Each row is a point. To make a cloud, some directions were put in groups of two or more. Within a group, all points are equally far from the middle, so they leave a hole (a ring in 2 directions, a hollow ball in 3). The other directions are filled evenly. Then the cloud was stretched, turned, moved and blurred a little. Count the holes, and give their numbers of directions, smallest first.

Cloud:
[[-24  43]
 [-64  13]
 [-59  21]
 [ 22  36]
 [-30  41]
 [-66  -9]
 [-14  45]
 [  3 -44]
 [-31 -43]
 [-62 -19]
 [ -6  44]
 [ 29 -32]
 [ 30  28]
 [-13  43]]
Holes: 1 (2)

Cloud (14 x 2):
[[ 51  31]
 [-48  56]
 [-64  -4]
 [-33 -27]
 [-43  76]
 [ 42  34]
 [-58  -2]
 [  2 -37]
 [ 47 -14]
 [ 27 -41]
 [-10 -25]
 [  7  24]
 [ 39  13]
 [  0   6]]
Holes: 0

Cloud:
[[-13  53  47]
 [  6 -55  11]
 [-17 -25 -65]
 [ 47 -35  39]
 [ -1  -3  -5]
 [ 32 -38 -76]
 [ 29  24 -18]
 [  8  29 -56]
 [-40  37 -38]
 [-39 -48  -1]
 [-37 -68  33]
 [-57 -49 -16]
 [ 49 -26  58]
 [-38 -23  -4]
 [-18  60  37]
 [-13   5  10]
 [ -6 -45 -46]
 [-38 -16 -14]
 [-35  46  18]]
Holes: 0

Cloud:
[[ -2   3  43  44]
 [-10 -10  67 -58]
 [ 44 -17   4  16]
 [-21  58 -15  69]
 [-18  74   6  57]
 [-46  31  56  18]
 [-38  20  35 -36]
 [ 17 -51  -4 -22]
 [ 53   1  24 -10]
 [  0 -22 -20  41]
 [-25  19  54  39]
 [-20  20  27  68]
 [ 50  18  17   8]
 [ 33 -41  44 -38]
 [ 36 -45  28 -53]
 [ 41 -16  37 -58]
 [ 38 -14 -20   7]
 [-22 -25  64 -55]
 [  0  -8  45 -73]
 [-48 -12  22  35]
 [-61  23  19  24]
 [ -4  55 -21  33]
 [-12 -36   0 -46]
 [-17  65 -11  45]
 [ 29 -44  -6  -8]
 [-31 -21  54 -56]
 [-44  26  11  70]]
Holes: 1 (4)

Cloud:
[[ 46 -58  -2  -9]
 [ 13  43 -45  10]
 [ 32 -55  38 -16]
 [ 35 -59 -37  -6]
 [ 49 -50 -13 -23]
 [ -1 -55 -51  15]
 [-48  10  53  31]
 [-69  36  25  23]
 [ 43  19 -12 -46]
 [ 45 -55   8   5]
 [-21  48 -59 -15]
 [ 35 -46 -41 -24]
 [-52 -31 -34 -24]
 [ 43 -55 -26 -18]
 [-67  39  -4 -27]
 [ 27  29 -46 -38]
 [ 42 -34 -32 -35]
 [ -6  16  47 -46]
 [ 42  15   6 -47]
 [-58 -51  16 -10]
 [ 45 -29  11 -42]
 [-52 -18  27 -35]
 [ -1   7  60  25]
 [-72  22   5  34]
 [ -5  22 -48  30]
 [-55  -7 -31 -34]
 [  1 -44  59  16]]
Holes: 2 (2, 2)

Cloud, 56 rows:
[[ -32   76   30   51  -11   15]
 [ -22   17  -26   49  -36   22]
 [ -47   -3   68   54  -23  -14]
 [  10   41  -49   57   76    2]
 [  24  -24  -53   10  -47  -37]
 [ -41  -53   12    0  -50  -25]
 [ -14   37   -5   30   62    8]
 [ -26  -47   56  -12   18   56]
 [ -17  -36   70  -11  -37   13]
 [ -24    9  -22   36  -21    4]
 [ -34  -25   -8   44  -52    2]
 [ -23  -32   29  -43  -81  -11]
 [ -11   14    5  -50   18  -25]
 [   3   38  -44  -33   -4  -13]
 [ -33   38    6   54   -6   -9]
 [  37   41  -15  -11  -20   30]
 [ -11   33   -5   41   -1   -3]
 [   3   40   12  -51   34   22]
 [  29   -8  -51   39  -59   49]
 [ -37  -26   17   47  -50   26]
 [ -18   46   33    8   22  -43]
 [ -35   55   25    5   -3   31]
 [ -12   -3  -12   35   -6   10]
 [  25   70   -6   40  -32  -10]
 [  47    9   13   34  -41   25]
 [ -26   67   12   37   33   23]
 [  27  -35  -35   -6  -60  -19]
 [ -47  -14    3   65  -28  -39]
 [   5   34   19    0   37   49]
 [ -31  -35   13   21   30   -6]
 [  21   -5   25    4  -28  -16]
 [  18   52  -56   31  -31   50]
 [  25   34  -38   -1   16   49]
 [ -30   44   37  -15   60  -62]
 [  43   59  -51  -35  -77    7]
 [  23   -3  -68   46   39  -28]
 [ -31   68   42   45   -9   40]
 [  39   71  -42   35  -31   30]
 [  29  -55  -23  -54 -105  -29]
 [  -1  -43   30  -33  -11   66]
 [  43   27  -41   11   12   35]
 [ -30    9    1   68   -5  -18]
 [   0   83  -33   98   32   38]
 [ -22   58   -2   71   43   52]
 [  -6   -3   22   36  -34 -100]
 [  -2  -33  -20    1   29   38]
 [ -27   57    8   62    5   26]
 [  37   40  -53   -8   71   -6]
 [ -25    4   24  -24   56  -31]
 [ -10   57   12   50   24  -48]
 [  37  -29  -62  -40   -3  -71]
 [ -29  -67   30  -21   10   -8]
 [  -2   47  -58   14   65   12]
 [   8    4  -51   -3   41   -3]
 [  52   51  -39  -14   26  -39]
 [ -10  -10  -34   13   67  -15]]
Holes: 0

Cloud:
[[-18   1  12  76   3 -22]
 [ 22 -59  18  16  39 -76]
 [ 41  69  17  43   4 -36]
 [ -9 -23  32  57  24  -5]
 [  1  14  38  19  45  10]
 [-17  74 -17   0  -3 -15]
 [ 14 -18 -34  27   3  32]
 [-57  29 -38  70  20 -44]
 [  8  43 -26  41   9 -75]
 [-35  17 -54  54  12 -64]
 [ 26  62   0  46 -34 -16]
 [-10 -48  19  45  34  20]
 [-73 -27 -47  12  35  -8]
 [-17  18 -40  43   9 -79]
 [  4 -34  77 -14  20 -12]
 [ 37  31   7  27  30 -77]
 [ 19  77  39  32   9 -22]
 [-48  -6  19 -10 -24  16]
 [ -8  -3  34 -14  -1  51]
 [ 45 -11  42 -32  43 -52]
 [ -7 -49 -31 -13  11 -35]
 [ 48 -48  38 -38  23 -37]
 [ 34 -74  23  -1  33 -55]
 [ -1  39 -37  71   5 -46]
 [ 21 -77  11   3  43 -57]
 [-70  -1 -29  28  10 -67]
 [ 17  -9  12 -28 -32 -15]
 [ 39   4  -1  38  43 -60]
 [-58 -22  -8  25 -23  12]
 [-15  58  29  15  34 -60]
 [-15 -91  26   1  38 -31]
 [-33 -15 -11  37  -5 -81]
 [-43  13   1  42  44 -69]
 [  8 -48 -34  35  49   5]
 [  5  29  75  16  -6 -26]
 [ 27  -7 -22  14   9  31]
 [ -1 -63 -32  -2  43 -28]
 [ 10  93   3  31 -13 -23]
 [ 40 -20  22  60   6 -25]
 [-47  15 -52  59  16 -62]
 [-50 -11 -64  55   7  18]
 [-36 -37 -30  40 -19  24]
 [-22  46  11 -31 -11 -50]
 [-50   4 -71  53  11 -16]
 [-27 -22   1  42  65 -33]
 [ 39 -50  20  48  18  -4]
 [  9 -25  47 -60  10 -12]
 [ 41 -44  17   0  44 -68]
 [ -5  73  31  32  22 -31]
 [  7  18  20 -13   1  50]
 [ 12  60  55  32   3 -11]]
Holes: 3 (2, 2, 2)
